Each row of a before or after table is a point. The points were changed in one or more steps. Then noise was added and the rows were shuffled. The steps act on how far a point lies along the listed directions, d1 being the first. Write out the steps. A step turns or swaps two directions, mirrors them in a line or flattens them onto one, adds a multiple of one to another, or multiplies one. Angles are multiples of 10 degrees, from the lower direction toward the higher: turns from -170 to 170, lines from 10 to 170 but not 90. Use the fewest steps. Two steps may share a direction if one is a turn and the other turns, adds or multiplies; they go together, in the order done. Otherwise the lowest direction goes first.

Directions:
(1): [ 33 -30]
(2): [-30 -33]
Before:
[[ 30  -6]
 [ 27  41]
 [  9 -37]
 [  7   3]
 [-47  -6]
 [ 45  18]
 [ -1   8]
 [ 22 -17]
 [ 47  79]
 [ 26  39]
 [ 26  49]
 [ 19 -39]
 [  8 -10]]
After, 13 rows:
[[ 16  40]
 [-55 -11]
 [ -7  -7]
 [ 22  33]
 [-49  -5]
 [-48  -5]
 [-91 -16]
 [-14  27]
 [-40  21]
 [  1  26]
 [ 33 -31]
 [ -3   3]
 [  4  14]]
Steps: turn d1 and d2 by -130 degrees

Directions:
(1): [-20 -50  -7]
(2): [-29   5  46]
(3): [ 42 -21  28]
Before, 14 rows:
[[  7  62 -56]
 [-17  -5 -34]
 [ -2 -13   1]
 [ 32  60 -49]
 [ 46  42  -5]
 [-15   4  21]
 [ 46 -33 -26]
 [  2  37   0]
 [  4 -34 -10]
 [-66   2  13]
 [-20 -30 -40]
 [  9  -6  62]
 [ 12 -15  -7]
 [ 33 -52  -1]]
After (14 x 3):
[[ 10 -58   6]
 [ 63  31  46]
 [ 23  28  -5]
 [-42  42 -20]
 [ -6  -9   1]
 [-11 -25  17]
 [ 18  51  36]
 [ 70   8  25]
 [-38 -14  34]
 [ -6  10 -20]
 [ -9  -9  59]
 [ 20 -34  -1]
 [  3 -30 -67]
 [-10  -5  18]]
Steps: add -0.3 times d3 to d1; turn d2 and d3 by -120 degrees

Directions:
(1): [25  0 -9 57]
(2): [ -3 -17 -60  -8]
(3): [-51 -28   7  24]
(4): [ 27 -54  15  -9]
Before (12 x 4):
[[  5 -13  -4  20]
 [ -3 -11 -12  31]
 [  7  34   5 -11]
 [ 20  55   9 -29]
 [ 17 -13  -1  22]
 [ 20 -21  36   2]
 [ 22  36  15 -19]
 [ 15  -7 -16  27]
 [ 37  25  23  -6]
 [  7 -23   4  19]
 [ 47  -2  10   0]
 [ 19 -34  -2  -3]]
After, 12 rows:
[[ 96  79 -43 -24]
 [ -6 -14   3 -27]
 [ 18 -28  18 -13]
 [-11  -2  12 -31]
 [ 42  43 -26 -12]
 [ 75  15 -15 -53]
 [ 80  35 -41 -43]
 [-48 -19  14  -9]
 [ 76  50 -36 -25]
 [ 18 -36 -21 -10]
 [-23 -32   7  -9]
 [-22 -18   9 -12]]
Steps: turn d1 and d2 by 170 degrees; multiply d3 by 2.5

Directions:
(1): [-21 -64   1 -30  23   0]
(2): [ 33  -8 -69  -4   4   5]
Before:
[[ -7  66  10  35  -1  13]
 [ 21 -19 -67  -6  17  19]
 [ 27 -15 -69 -37  30 -18]
 [ -5 -47 -35 -26  33  15]
 [  2  84  84  32 -53  -4]
 [-10 -36 -22 -16  21  -1]
 [-16 -54  28  -8   3  13]
 [ 13 -37 -47 -26   5 -30]
 [-20 -31  27 -15   4  -5]
 [ -4  14  16  30   0 -11]]
After (10 x 6):
[[-20 -43 -37 -19  41  22]
 [ 33 -86 -83 -48  12   8]
 [-28  37  71 -10   9 -28]
 [ 26  34 -22  13 -20  -1]
 [  6 -22 -19  11  15  -3]
 [-38  13  68  10  -2  10]
 [ -9  57  43  24  -8   9]
 [-17  29  50   7 -20 -39]
 [ -8  41  23  18  -6  -8]
 [ 30  34  -7  36 -28  17]]
Steps: turn d1 and d2 by -170 degrees

Directions:
(1): [-10  32  33  29 -24 -35  56  -4]
(2): [ -9  64  25 -21   4   0 -38  35]
(3): [ 19 -39  71  -2 -23   7 -20   6]
(4): [-31  13   4 -23 -37  64  19 -22]
Before, 9 rows:
[[  8  34 -12  36   7 -65   2 -21]
 [ 54 -95  26  20  11 -18  -5 -19]
 [  6  66   0  -6 -10  -5  22  29]
 [-15  67  24  -7 -28  13  11   4]
 [-10 -77 -11  -4   3  50 -16 -29]
 [ 12  22  86  11 -15 -31 -12  24]
 [ 29 -49  57   3   2 -52 -36  38]
 [ 17 -29 -64  -3  30 -28  17   8]
 [  8 -53  59   3 -43  15  18 -26]]
After:
[[ 18 -55  48  29 -21 -17  29 -21]
 [ 11   6  64  -1 -32   6   4   1]
 [  6 -34 -75  18  31 -11  41 -39]
 [ -2  39 -39 -23  30 -17  -7  33]
 [ 11 -77 -13  10  -4 -29  21 -10]
 [ 27  19  52 -14 -18   3   7  28]
 [ -4 -37 -45  18 -10  -1  50 -36]
 [-24 -16 -64   4  24  20   1 -21]
 [  1  42  14  22  -8 -36 -15 -11]]
Steps: multiply d1 by 0.7; turn d2 and d3 by 80 degrees; multiply d4 by 0.4

Directions:
(1): [ -3   9 -48  77 -22   0   5   6  -6]
(2): [ 37 -23  59  46  10 -19 -18  11  22]
(3): [-66   5  -1   5  11 -21 -37  10  50]
Before (14 x 9):
[[ -8  11 -35 -40 -15  13   8   0 -27]
 [-21   2 -58  -3 -18  21  22 -13 -10]
 [ -2  11 -13   2 -13   4   6   6 -29]
 [-10  -2 -12   3   4  -8   4  -6  -4]
 [  2   1 -17  -9 -22  -5  12 -12 -23]
 [-18   8 -33  26  -6 -13   4  11  -2]
 [-29   8 -27 -24  -6  20   9 -18  -6]
 [-11   0 -12  38   3  -5 -13  10  13]
 [ 16  17 -27 -20  -8  16  23 -16 -30]
 [-29  17  16  20  -2 -11 -13  16  21]
 [-66  17 -17 -30  16  -4 -38   3  38]
 [-95  16 -61 -35 -14  -5 -19 -12   5]
 [ -2 -30  26 -47  19 -15   2   5   7]
 [-59  16  -8 -64  -6  10 -26   3  24]]
After:
[[ 47   8 -35  30 -13  25  24  -9 -43]
 [-12   1 -13  -4  -6  15   7 -15  -2]
 [ -6 -14  -1 -40   0  13  10 -12   3]
 [  0  -5  -2  -6   7  -5   6  -9  -9]
 [ 30  -6 -29  -7 -28  16  29 -19 -59]
 [ 19  -6  11 -33   7  -4  17   2 -17]
 [-20   6 -17 -15  -6  -3 -12   9   1]
 [-17  -3   4 -17 -11 -18  -6  -9   2]
 [-30  14  -2 -20  10  -7 -15  -6  20]
 [ 27  -7  13 -20  10  10   7  -2 -17]
 [ 19  13 -43  37 -39  26  14   5 -25]
 [-12 -19 -38  47  -8 -17   6  13   1]
 [ 28  14  15   7 -11   8  23   6 -27]
 [-15   7  12 -17   0  -4  -8   8  -8]]
Steps: turn d1 and d3 by -160 degrees; multiply d2 by 0.4
